Every row gives one point. Each copy is the shape, with its points in the same order, stretched, turned, moved and blurred by noise. Some copies are also mirrored. Which?
In the rows, 128 means zero.

Shape (9 x 3):
[[140 111  34]
 [136 118 168]
 [ 90 111 157]
 [ 91  87  82]
 [140 114 162]
 [106 115 168]
 [140  86 138]
 [ 98 119 128]
 [126 122  92]]
Copy 1 (9 x 3):
[[ 55 108  66]
 [151  90 158]
 [183 109 125]
 [128 108  61]
 [145  90 153]
 [176 103 135]
 [134  73 121]
 [158 115 111]
 [108 113 105]]
Copy 1 is: mirrored
Copy 2 (9 x 3):
[[127 135  31]
 [129  98 149]
 [ 93  58 144]
 [102  65  67]
 [137 101 142]
 [109  73 150]
 [147  82 110]
 [ 95  81 119]
 [116 114  83]]
Copy 2 is: only turned
Copy 3 (9 x 3):
[[113  28 104]
 [137 151 116]
 [ 99 143 140]
 [ 71  72 121]
 [137 146 111]
 [115 153 132]
 [110 126  95]
 [107 111 139]
 [122  80 120]]
Copy 3 is: mirrored

Shape (9 x 4):
[[121 156  95 158]
 [ 84 167  99 140]
 [130  93  99  93]
 [ 86 117 119 165]
 [149  84 103  89]
 [ 66 156 109 143]
 [152  84  84 106]
 [127 172 136 153]
 [160 131  82 105]]
Copy 1 (9 x 4):
[[133 137 116 195]
 [118 168 134 195]
 [ 98 150  75 122]
 [ 74 127 123 189]
 [105 138  64 110]
 [ 93 166 140 195]
 [106 133  47 133]
 [142 130 156 168]
 [148 146  77 141]]
Copy 1 is: only turned
Copy 2 (9 x 4):
[[ 96 172 119 132]
 [ 98 152 103 164]
 [110  97  88  83]
 [ 61 128 134 148]
 [109  88  80  72]
 [ 87 144 103 182]
 [ 99 110  83  67]
 [127 153 144 143]
 [129 145  84  69]]
Copy 2 is: mirrored
Copy 3 (9 x 4):
[[137 190  99 142]
 [129 195 113 104]
 [ 90 123 148 142]
 [124 149  83 111]
 [ 85 116 166 150]
 [135 184 102  85]
 [ 80 122 147 167]
 [182 182 124 134]
 [110 163 158 175]]
Copy 3 is: mirrored

Shape (11 x 6):
[[133 105 105 141 188 172]
 [117 100 147  91  91 154]
 [142 119 134 102  63 125]
 [ 91  51 162 148  79 133]
 [131 161  97 153 212 129]
 [111  77 135 109 136 126]
 [ 77 144 137 115  79 160]
 [144 133  66 131 178 162]
 [127 114 111  55 112 116]
 [122 147  61 138 159 138]
 [134 130 141 119 110 144]]
Copy 1 (11 x 6):
[[123  68 185 139 134 183]
 [124 140 134 117  68 140]
 [153 152 103 146  84 119]
 [ 59 148 139 165  67 104]
 [151  89 171 120 202 177]
 [ 96  96 146 118 102 121]
 [117 191 119 115  93 169]
 [156  69 148 138 150 197]
 [147 103  98  85  96 129]
 [145  97 117 134 163 187]
 [147 143 143 136 110 143]]
Copy 1 is: only turned
Copy 2 (11 x 6):
[[ 96 190 100 131 175 135]
 [109 124 166  83 102 152]
 [127  85 139  85  88 149]
 [ 57  78 168 130 110 119]
 [148 202  77 160 175 108]
 [ 85 136 159  98 144 113]
 [106 129 149 119  43 139]
 [111 191  66 110 163 121]
 [132 137 159  36 112 120]
 [113 176  62 125 136  95]
 [127 132 132 114 109 154]]
Copy 2 is: only turned
Copy 3 (11 x 6):
[[129 168 128 136 153 203]
 [129  53 139 151 149 124]
 [140  51 114 170 135  74]
 [134  54 164 191  82 157]
 [113 218 119  97 138 165]
 [138  78 141 126 112 159]
 [ 64  78 136 172 139 109]
 [118 178  71 132 160 181]
 [141  58  86  91 142 107]
 [ 91 162  60 122 128 157]
 [124 109 139 159 154 118]]
Copy 3 is: mirrored
Copy 4 (11 x 6):
[[136 138 186 136 109 176]
 [156  90  99 115 105 147]
 [155 121  77 131 119 113]
 [130  68  99 172  51 137]
 [106 164 204 157 166 144]
 [134  94 144 122  87 133]
 [116  89  78 148 137 167]
 [116 172 168 120 126 163]
 [140 113 110  73 123 112]
 [ 90 169 144 134 133 147]
 [152 120 119 141 136 141]]
Copy 4 is: mirrored

Shape (12 x 6):
[[115 103 190 173 132  87]
 [165  86 108  97 119 186]
 [146 139 110 112 110 102]
 [133 134 138  96 115  79]
 [116 108 150 113 151  79]
 [145  66 156 101 126 164]
 [120 159  97  97 150  83]
 [117 158  88 140 129 187]
 [149 131  89 100 126  76]
 [132  81 170 218 201  98]
 [106 143 107 105 117 110]
 [114  89  98 146 134  88]]
Copy 1 (12 x 6):
[[147  97 164 151 172  66]
 [135 111  69  75  75 131]
 [115 171 122 105 154 104]
 [100 155 138 102 187 114]
 [116 117 127 137 187 114]
 [147  70  86  82 115 117]
 [100 170 131 133 180 145]
 [131 137 140 119  69 137]
 [ 99 181 107 121 167 105]
 [200  92 136 220 138  78]
 [ 93 148 142 111 153 128]
 [ 96 140 108 166 149  85]]
Copy 1 is: only turned
Copy 2 (12 x 6):
[[133 113 143 167 103  60]
 [123 102  80 132 219 169]
 [121 160  97 118 140 127]
 [ 92 171 111 126 134 101]
 [ 99 148 139 119 141  72]
 [100  93 108 157 198 133]
 [118 187 135  80 142 111]
 [179 126 129 117 151 201]
 [113 170  98  86 152  95]
 [192  86 162 143 150  15]
 [113 153 125  99 127 138]
 [134 108 115  83 142  73]]
Copy 2 is: mirrored

Shape (13 x 8):
[[ 82 138 157 141 112 121 146 103]
 [106 103 120 119 133 114 127 153]
 [135 163 168 164 111 112 126 194]
 [170 158  86 126 104 165 150 119]
 [146  57 172 105 160 123  64  97]
 [158 124 175 129 160  62 101 132]
 [ 86 107 153 139 145 171 161 126]
 [155 160 169 156 123  77 163 179]
 [113 111 131 134 158 151 147 107]
 [161 174 163 156 196 109  87 192]
 [124 131  80  99 108 159 143 124]
 [ 68 120 136  91 108 111 118 137]
 [165 118  89 173 134  75  92 100]]
Copy 1 (13 x 8):
[[135 100 110 124 134 104 135  70]
 [116 112 112 170  96 158 104 136]
 [154  62 163 112 110 137 141 168]
 [122 172 164 112 155 166 161 112]
 [222 148  75 167 124 173  64 111]
 [173  74 131 135 165 150  67 163]
 [153 105  97 162  92 163 162  77]
 [123  27 189 109 129 127 120 152]
 [145 123 115 174 133 160 137  87]
 [187  69 120 142 143 186 119 207]
 [102 175 118 130 134 174 142  98]
 [123 107  68 109 102 135 100 101]
 [128 148 154 180 184 111  73 167]]
Copy 1 is: mirrored
Copy 2 (13 x 8):
[[131 170 141  99 115 114  93 101]
 [107 110 134 136 166 111 119 113]
 [ 49 138 137 166 115 158 106 115]
 [144  96  92 178  72 106 125 174]
 [161 150 120 152 214 168 124 153]
 [ 82 150 162 116 197 188 118 174]
 [145 133 133 127 109 132 153  78]
 [ 46 135 187 145 118 164 128 144]
 [153 130 119 119 132 135 162 129]
 [ 37 118  99 129 175 218 146 161]
 [153  87 105 154 109  84 103 135]
 [125 126 140 108 163 102  55  79]
 [ 95 155 102 139 170  98 133 216]]
Copy 2 is: only turned

Shape (15 x 9):
[[153  52 121 112 131 102 173 139 125]
 [138  98  78  95 169 100 147  82 156]
 [ 92  63  64 135 166 142 132  93 145]
 [187 143 155 189 110 112  96 151 105]
 [135  84 109 142 159 165 123  76 168]
 [179 124 125 162  96  89 113 142  74]
 [161 106 131 108 108 125 157 129  86]
 [ 91  70  85 126 174 142 101 107 147]
 [160  83 155 157  81 120 128  89 106]
 [148 121 138 103 116 136 198 135 113]
 [ 71 101  76 128 150 116 149  81 156]
 [119 134 165 164 151  87  83 140 109]
 [133 164 122 172  93 113  84 178 151]
 [165 147 138 201 123 102 147 161  92]
 [174  89 153 143 100  82 180 137 118]]
Copy 1 (15 x 9):
[[113 118 108  57 149  60 135  67 129]
 [ 93 139  87 131 154  86  90  72 154]
 [ 71 112  62 140 137  78 147  81 121]
 [195 145 132 108 153 125 181 162 174]
 [115  85 113 161 156 102 151  88 148]
 [187 168 105  88 132 112 168 127 154]
 [163 135 142  96 116  70 129  80 115]
 [ 92 102  57 151 156  89 142 108 112]
 [160 121 136  99 143 142 179  88 136]
 [121 129 173  92 103  45 109  84 128]
 [ 52 129  88 136 122  98 113 103 129]
 [153 146 116 116 182 146 153 182 127]
 [156 130  95 117  99 109 133 202 172]
 [152 175 153  82 141  85 185 156 177]
 [137 144 145  44 147  91 145  92 156]]
Copy 1 is: mirrored
Copy 2 (15 x 9):
[[124  88 180 182 115 157  98 137 181]
 [110  59 127 176 171 132  95 145 163]
 [ 64  41 167 168 175 163 127 126 124]
 [117 146 106 156  56 147 159 138 100]
 [109  48 154 156 163 139 163 167 138]
 [103 121 106 154  53 153 132 100 127]
 [147  95 136 149  98 159 121 106 155]
 [ 68  48 165 141 172 166 117 152 109]
 [109  96 141 126  81 127 167 121 171]
 [179 118 150 169 127 153 124 102 156]
 [ 77  81 148 162 200 141 121 110 136]
 [ 95 143 139 137 105 121 110 141  79]
 [ 87 186 100 134 121 187 158 143  86]
 [123 162 126 198  68 140 153  90  91]
 [138 138 154 181  82 132 124 124 184]]
Copy 2 is: mirrored

Shape (16 x 11):
[[153 116 135 115 170 121  96 142 114 122 126]
 [152 122 142 108 140 122 220 146 109  80 117]
 [132 115 123 113 109 122  96 135 135 137 126]
 [151 122 126 111 153  71 120 144 125 133 110]
 [142 123 132 117 109 120  94  73 133 130 140]
 [149 129 129 146 109 118 104 136 123 126 107]
 [ 80 134 125 114 107  87 104 129 123 140 142]
 [109 117 120 142 163 120 137 136 117 105 129]
 [135 134 171 163 121  66 169 144 120 121 121]
 [154 127 162 118 115 122 118 129 119 134 113]
 [ 78  42 135 130 106 123 100  71 119 137 141]
 [108  85 136 113 122 115  97 136 124  83 122]
 [159 125 112 129 115  96 101 132 108 132 128]
 [154 103 126 122 121 117 134 137 154 138 143]
 [152 112 134 115 113 111  96 138 127 121 157]
 [133 124 121 112 120  96 166 114 177 118 139]]
Copy 1 (16 x 11):
[[114 132 121 109 116  98 114  91 123 135 132]
 [ 96 137 147 134  75 160 103 140 135  82 107]
 [145 117 129 134 122 121 127 107 129 149 146]
 [139 133 115 101 107 115 106 134 122 103 152]
 [115 130 113 129 129 121 130 126 137 193 145]
 [146 137 120 124 109 114 141 112 102 138 134]
 [168 109 108 140 128 118 133 132 174 156 137]
 [114  98 112 131 107 107 123 114 132 142 106]
 [152 155  93 138 104 126 105 155 118 106 106]
 [140 160 137 124 112 120 119 118 121 137 128]
 [119  75 101 185  98  93  90 123 150 249 124]
 [136  96 103 132  89 126 103  87 144 175 126]
 [134 137 108 128 109 112 137 120 120 125 163]
 [121 117 123 146 129 136 103 121 110 129 139]
 [127 132 103 143 124 127 115  97 137 143 150]
 [121 104 120 130 131 167 105 153 128 128 133]]
Copy 1 is: mirrored
Copy 2 (16 x 11):
[[153 112 116 127 110 163  96 145  90 110 135]
 [ 94  86 133 175 128 112 137 153  74 173 167]
 [140 102 113 125 123 149 155 123 123 115 121]
 [153 112 127 114 162 132 134 153  54 149 132]
 [101  72 102 110 141 148 113 124 122 108  93]
 [113 127 127 141 138 137 152 120 106  99 108]
 [137  85 130 113 154 110 130 150 140 135  88]
 [120 112 151 148 130 124  94 131 114 148 120]
 [110 109 150 143 227  98 142 163 105 132 114]
 [123 107 100 141 144 153 149 151 113 101 111]
 [110  31 119 165 166 149 130  80 162 163  53]
 [150  60 103 164 125 125 124 102 120 136 110]
 [129  95 148 115 133 133 146 135  91 112 111]
 [127 112 131 122 153 145 160 115 120 130 159]
 [140  76 122 126 141 138 138 122 124  96 130]
 [107 105 110 113 163 107 152 125 105 162 159]]
Copy 2 is: only turned

Shape (15 x 12):
[[122 118 141 139 167  92 131 163 162 155 169  85]
 [135 164 106 144 167 107 142 114  82 139 143  94]
 [ 67 138 138 116 152 113 170  74  86 120 102 128]
 [132 163 134 154 142 140 115 125 119 139 139 146]
 [190 130 158 105 111 119  97 147 100 154 140 115]
 [121  97  89 100  98  62 121 162  96 182 117 118]
 [144 168 112 161 143  85 146 135 105 141 117 151]
 [160 189 152 123 132 141 111 182 132 114  87  94]
 [134 127 152 171  90 186 150  95  79 162 118  95]
 [161  88 125 182  84 103 126  99 133 136 138 129]
 [173 148 128 161 102  84 150 113 130 180 104 124]
 [114 144 105 128 126  74 111 141 131 113 147 111]
 [151 120 115  77 140 198  85  64  81 158 124 112]
 [171  79 101 111 140  83 185 149 138 116 120 130]
 [131 115 155 166 159 106  97 107 117 136  83 140]]
Copy 1 (15 x 12):
[[144  65 140 163 150 159 153 104 125 168 195 135]
 [194  94 135 112 123 159 151 125 123 145 148 167]
 [220 128 108 153  93 121 105 104 137 134 140 159]
 [153 147 124 112 143 131 139 158 141 134 120 152]
 [141 113 146 123 171 160 135 177 139  77 163 143]
 [193  77 151 128 182 122 180  97 172  78 163 156]
 [178 122 135  94 147 127 107  98 137 141 125 153]
 [133 123 176 123 116 134  99 125  73 119 141 112]
 [199 126 100 107 125 132 147 219 145 117 123 100]
 [146 130  84 110 174 159 135 148 169 104 108 104]
 [169 104 106  83 159 121 117 118 139 116 154 122]
 [148 115 140 128 143 159 151  82 151 118 137 146]
 [178 123  82 135 138 138 194 249 138  63 113 183]
 [155  39 143 149 135 152  76  81 138 124 132 126]
 [175 152  97 140 179 143 113 127 106 128 128 140]]
Copy 1 is: only turned
Copy 2 (15 x 12):
[[202 165  88 171 136 129 151 129 143 156 117 190]
 [139 108 170 196 156 145 109 138 153 107  94 186]
 [ 86  92 141 125 157 136  91  66  86 154 103 179]
 [147 135 181 118 110 163 139 137 144 113 103 161]
 [222 124 164 171 135  97 166 154 105  71 119 102]
 [181  73  54 180 147  99 170  96 123  70  83 137]
 [124  95 150 164 138 179 169 145 143 117  95 165]
 [234 150 160 178 122 209 130 137 103 100  92  98]
 [150 106 211 103 145 136 117  97 145  71 186 113]
 [ 97 139 118 123 127  95 192 128 163  91 158 106]
 [141 109 136 149 192 159 205 133 146  96 136  97]
 [141 153  88 173 125 137 135 117 122  95  77 177]
 [161 110 204 113 138  64  64 130 140  78  80  80]
 [143  89  43 183 153  95 162 189 145 142 127 120]
 [123 124 160 152  99 136 164  84 129 178  90 102]]
Copy 2 is: only turned
Copy 3 (15 x 12):
[[137 129 135 112 106  67 206 131 100 111 118  92]
 [118 103 111 139 109 133 158 101 127 127 109 138]
 [102 137 159 165  67 177  95 136 144 109  79 165]
 [123 118 148 110 144 139 128 138 142 117 142 149]
 [114 168 126 118 167 132 138  74 110 136 137  95]
 [130 167 138 115  72 160 166  60  50 102 136  82]
 [151 126 133 141 116 169 168 113 135 102 135 162]
 [193 123 136 118 160 124 114  87 141  84 130 115]
 [ 74 129  91 159 106 170  89 134 134 153 142  82]
 [ 72 171  88 121 130 186 161 138 122 128 119  74]
 [111 162  95 164 124 180 184 100 140  94 149  96]
 [135 143 132  86 108 136 150 104 117  98  98 128]
 [ 44 146 138 116 174 143  57  91 101 114 143 125]
 [133 199  92 161 109 146 194 126  78  87 118 136]
 [116 122 167 136 151 179 139 127 127  93 100 112]]
Copy 3 is: mirrored
